Each row is a point. Each copy is the shape, with its points in the same order, turned, moved and blurred by noise. Say if it was mirrored as well.

Shape:
[[ 28   6 -51]
 [ -2 -58  47]
 [ 13  20 -17]
 [ 20  33  51]
 [ 47 -28 -56]
 [ 28  20 -37]
 [-38  39 -11]]
Copy 1:
[[ 61  22   8]
 [  1 -67 -15]
 [ 35  17  24]
 [ -8 -40  73]
 [ 90  10  -8]
 [ 52  35  34]
 [-24  42  29]]
Copy 1 is: only turned
Copy 2, 7 rows:
[[ 33  54 -11]
 [ 25 -65   3]
 [  7  33   1]
 [-35  -3  50]
 [ 73  39  -9]
 [ 21  50   1]
 [-41  26 -30]]
Copy 2 is: only turned
Copy 3 (7 x 3):
[[ 21 -31  16]
 [-50  60  35]
 [ 18   1   1]
 [ 30  72  -1]
 [ 13 -34  52]
 [ 29 -18  10]
 [ -3   7 -56]]
Copy 3 is: only turned
Copy 4, 7 rows:
[[ 14  43 -69]
 [ 68  -6  26]
 [  2  45 -31]
 [ 11  69  34]
 [ 52  38 -82]
 [  7  55 -55]
 [-42  18 -14]]
Copy 4 is: only turned

Shape, 6 rows:
[[-10   1  49]
 [ 26 -25  57]
 [ 38  57  60]
 [-36  31 -36]
 [  0 -24 -13]
 [-45  22 -45]]
Copy 1, 6 rows:
[[-24 -36   3]
 [-10 -61 -22]
 [ 34 -66  44]
 [ -1  49  20]
 [ -1  13 -30]
 [ -6  62  15]]
Copy 1 is: only turned
Copy 2 (6 x 3):
[[ -6 -52  47]
 [ 22 -39  64]
 [-35 -12 109]
 [-58  -6 -22]
 [ 13   1   5]
 [-50  -2 -29]]
Copy 2 is: only turned
Copy 3 (6 x 3):
[[-19   4  28]
 [ 17  -7  53]
 [-16  73  55]
 [-17  31 -57]
 [ 24  -5 -19]
 [-15  22 -72]]
Copy 3 is: only turned
Copy 4, 6 rows:
[[ -7  25  60]
 [ 37  28  59]
 [  0  95  31]
 [-57  -7 -12]
 [  6 -17  10]
 [-62 -21 -13]]
Copy 4 is: only turned

Shape, 9 rows:
[[ -4  -9  37  12]
 [ -9 -63  50 -50]
 [-22  37  -5 -41]
 [ 13  17  51 -55]
 [ -4  -9  -2 -36]
 [ 27  19 -64  62]
 [-42   6 -13  63]
 [-59 -52  21  60]
 [  5  -7  45  -7]]
Copy 1 (9 x 4):
[[ 20  13  -2 -26]
 [-32  36 -50 -68]
 [ -7  76  21  11]
 [ 17  73 -43 -13]
 [-24  46 -11  -3]
 [ -1 -36  42  70]
 [  8 -19  73 -13]
 [ -7 -39  48 -70]
 [ 19  31 -21 -33]]
Copy 1 is: only turned
Copy 2, 9 rows:
[[-45  31  -4  11]
 [-65   6  63 -16]
 [  4  28 -18 -60]
 [-21  66  31 -35]
 [-11   5   9 -27]
 [ 50  -2 -52  58]
 [-26  -4 -80  31]
 [-85 -27 -46  40]
 [-37  41  13   3]]
Copy 2 is: only turned
Copy 3, 9 rows:
[[ 47  18  -4  -6]
 [ 35  45  56 -52]
 [-36  18 -31  -5]
 [ 16  39 -26 -52]
 [-18  10   8 -25]
 [  6 -95 -18  43]
 [ 33 -16   0  72]
 [ 67  12  44  61]
 [ 41  17  -8 -25]]
Copy 3 is: only turned
Copy 4, 9 rows:
[[ 13  17  30  11]
 [ 19  32  39 -65]
 [-14  18 -69  -9]
 [-32  51   5 -24]
 [  7   2 -19 -33]
 [  2 -91 -27  45]
 [ 66 -30 -14  49]
 [103 -12  21  14]
 [  3  22  15   6]]
Copy 4 is: mirrored

Shape (9 x 6):
[[ -11    8    9   -7   14    6]
 [  26   20   -9  -15   33    7]
 [  13  -47  -12  -18    2    4]
 [  -5   13    1  -30  -33   16]
 [  -2    7  -16  -23   21    9]
 [   8   27   14   36    2   12]
 [  14   30    5   85    5 -115]
 [  11   -4   30   -8   39  -30]
 [ -23    3   -7   -9   35   11]]
Copy 1, 9 rows:
[[  12   13  -20    6   -7   11]
 [  28   -7  -25  -33    1   11]
 [ -43   -8  -20  -12   17    3]
 [ -17   19   -8  -15  -46   12]
 [   7   -2  -40  -12   -9    8]
 [  35   -4   23   10  -12   -3]
 [  61   36   30   11   32 -121]
 [  22   36  -17  -10   39    0]
 [  15    1  -41   16   -1   12]]
Copy 1 is: only turned
Copy 2 (9 x 6):
[[ 11  -6  -4 -29 -10  -1]
 [ 29 -13  13 -32  24   0]
 [-20  -7 -41 -21  41  -8]
 [ -3  35 -15 -34 -11 -14]
 [ 29   1 -20 -31   5  -9]
 [ 12   4  31  12 -12  16]
 [ 14 -55  69  97  -4 -50]
 [ -9 -49  25 -14   9 -20]
 [ 22 -34 -16 -26  -5  -5]]
Copy 2 is: mirrored
Copy 3:
[[-10   5  17 -26  -5  15]
 [ 34  22  15 -28   1  12]
 [-14  22 -22   8  31   7]
 [-24   1 -12 -44  -3 -28]
 [  4  34  10 -24  -7   7]
 [ 16 -37   9 -18 -25  18]
 [ 34 -74  93  71  -8 -17]
 [  8   0  47 -12  34  24]
 [-10  28  22 -19 -16  26]]
Copy 3 is: only turned

Shape (14 x 8):
[[ -7  14  -8  -7 -53 -57  -2  16]
 [-12  -6 -45  43  33  67 -69 -55]
 [ 44 -25  24  64 -35  -4  70  17]
 [ 45 -76 -10  51 -27   2  57  38]
 [-45  40 -27 -11  47  26 -31 -72]
 [ 24 -32   9  -3  -9  -9  39   4]
 [  2  40  10  -5  65  39 -62  -4]
 [ 32 -35  13  69 -47  25  43  17]
 [ 36 -21  49  24 -32   2  69 -10]
 [-12  17  -9 -26  12  -1  50  40]
 [-31  17 -10  37  77 -26 -40 -55]
 [ 32   3  -7 -64  19 -14 -11 -12]
 [ 50  73  -5 -40  37 -26  22  -4]
 [ 43  36 -55 -44  -7 -28  29  14]]
Copy 1, 14 rows:
[[ -8  26  56 -28  20   7  -2 -12]
 [ 17 -87 -18  37 -29 -87  29 -15]
 [ 70  31  -1   9  64  21  47  28]
 [ 72  40  10  -7  31 -10  88  48]
 [-13 -77 -17  38 -60  -9 -18 -34]
 [ 30  33   4  10  -2   8  38  39]
 [  3 -34 -68  -5 -40 -60 -33 -32]
 [ 76   5   8   7  64  -7  45  43]
 [ 56  36  -4  33  43  26  18  49]
 [  8  10 -24 -47 -17  41  16  18]
 [ 23 -29 -15  39 -53 -24   3 -86]
 [-37  39 -16   3 -40 -15  -3  16]
 [-54  32 -58   1  -1  27 -11 -19]
 [-62  25 -11 -23   2  14  41   7]]
Copy 1 is: only turned
Copy 2 (14 x 8):
[[-24  -2  38 -24 -34   9  17 -19]
 [ 15  55 -46  11  -7   8 -86  92]
 [-66 -36 -80  11 -13  31   4 -56]
 [-71 -36 -68  32  21  63  25 -11]
 [ 43  44  -3  -7  11 -46 -87  29]
 [-12 -11 -23  22  11  27   4 -33]
 [ 70  26 -39  18 -33 -48 -22  51]
 [-67  -2 -87   5 -10  48   4 -14]
 [-32  -5 -68  17  -1  35  -4 -83]
 [  0 -14 -26 -10  37 -35  30 -21]
 [  3  11  -3  48 -28 -64 -87  34]
 [ 66 -12  13  23  10  11  -1  -3]
 [ 72 -58  -7 -16 -15 -39 -18 -24]
 [ 32 -64  15 -37  21   9   3   0]]
Copy 2 is: only turned
Copy 3, 14 rows:
[[  16  -18    7  -43   58    6   47   32]
 [  -1   33   45   32  -31   80  -21  -58]
 [ -41  -86    7  -54   49   -9  -47   -7]
 [ -28 -113   15  -44    3  -23  -20  -18]
 [ -33   76   -7   32   17   59   21  -46]
 [ -24  -41  -15  -39   23  -20    4  -23]
 [  -5   89   24    9  -19   -2  -24  -17]
 [ -18  -89    8  -44   24   19  -57   -3]
 [ -28  -58  -35  -58   59  -15  -43  -20]
 [ -62   -4  -26  -33    9  -19   25   30]
 [ -24   52   42   64   45   10   12  -47]
 [  -6   37   -9  -52    3  -27   44  -37]
 [ -62   66   15  -73   46  -26   26  -12]
 [ -50   11   19  -88   16   -4   66   -1]]
Copy 3 is: mirrored
